Each row of a before or after table is a point. One or more steps were done to the points. Then noise was added and the rows were shuffled. The steps act on how far a point lies along the listed directions, d1 being the first. Name the steps. A step turns or swaps two directions, mirrors them in a line or flattens them onto one, adds a multiple of one to another, or multiplies one. Angles are multiples of 10 degrees, from the lower direction toward the higher: turns from -170 to 170, lines from 10 to 170 but not 90. Use the fewest steps. Two steps may share a direction if one is a turn and the other turns, adds or multiplies; they go together, in the order done. Otherwise the lowest direction goes first.

Directions:
(1): [ 0.20 -0.33]
(2): [-0.33 -0.20]
Before:
[[ 0.18 -0.20]
 [-0.17 -0.50]
 [-0.22  0.11]
 [-0.19  0.03]
 [ 0.42  0.06]
 [ 0.22  0.24]
 [-0.09  0.35]
 [-0.28 -0.60]
 [ 0.16  0.15]
 [-0.04 -0.21]
 [-0.05 -0.53]]
After (11 x 2):
[[ 0.50 -0.16]
 [ 0.60 -0.27]
 [-0.11 -0.22]
 [-0.35 -0.09]
 [-0.15  0.16]
 [ 0.19  0.17]
 [-0.02 -0.17]
 [-0.23  0.21]
 [ 0.52 -0.05]
 [ 0.20 -0.05]
 [-0.05  0.43]]
Steps: turn d1 and d2 by -90 degrees

Directions:
(1): [-0.11  0.55  0.04  0.33 -0.09  0.16]
(2): [-0.07 -0.03  0.25 -0.07  0.48  0.39]
(3): [ 0.24 -0.04  0.59  0.12 -0.13 -0.16]
(4): [ 0.37  0.30 -0.11 -0.12  0.34 -0.29]
(5): [ 0.07  0.23  0.09 -0.53 -0.26  0.19]
Before:
[[ 0.27 -0.26  0.06 -0.18  0.17 -0.24]
 [ 0.02 -0.05  0.12 -0.02  0.01 -0.22]
 [ 0.10 -0.13  0.02 -0.06  0.20 -0.26]
 [ 0.07 -0.22  0.26 -0.03  0.01 -0.03]
 [-0.04 -0.23 -0.02  0.35  0.21 -0.11]
 [-0.08  0.05 -0.26 -0.28 -0.21 -0.04]
 [-0.11  0.17 -0.11 -0.43 -0.20  0.53]
 [ 0.15 -0.17  0.08  0.15  0.15 -0.24]
 [-0.18  0.57 -0.07 -0.37  0.01  0.55]
 [-0.19 -0.08 -0.09 -0.29  0.14  0.54]
 [-0.22  0.39  0.09 -0.20 -0.30  0.71]
 [ 0.03  0.43  0.15  0.00  0.04  0.29]]
After:
[[ 0.19 -0.10 -0.05  0.12  0.18 -0.26]
 [-0.19  0.36  0.39 -0.21 -0.09  0.86]
 [-0.30  0.47  0.17 -0.40  0.26  0.92]
 [-0.04 -0.22  0.00  0.32  0.28 -0.08]
 [ 0.23 -0.24 -0.07 -0.19  0.22 -0.20]
 [-0.29 -0.21  0.31 -0.32  0.50  0.92]
 [ 0.07 -0.01  0.01 -0.01 -0.03 -0.30]
 [ 0.06 -0.13 -0.09 -0.09  0.19 -0.22]
 [-0.10  0.00 -0.32 -0.21 -0.53 -0.21]
 [-0.15  0.10  0.13 -0.41 -0.09  0.70]
 [ 0.00  0.44  0.24 -0.07  0.31  0.48]
 [ 0.13 -0.18  0.30 -0.09  0.18 -0.01]]
Steps: multiply d2 by 2.5; turn d3 and d4 by 30 degrees
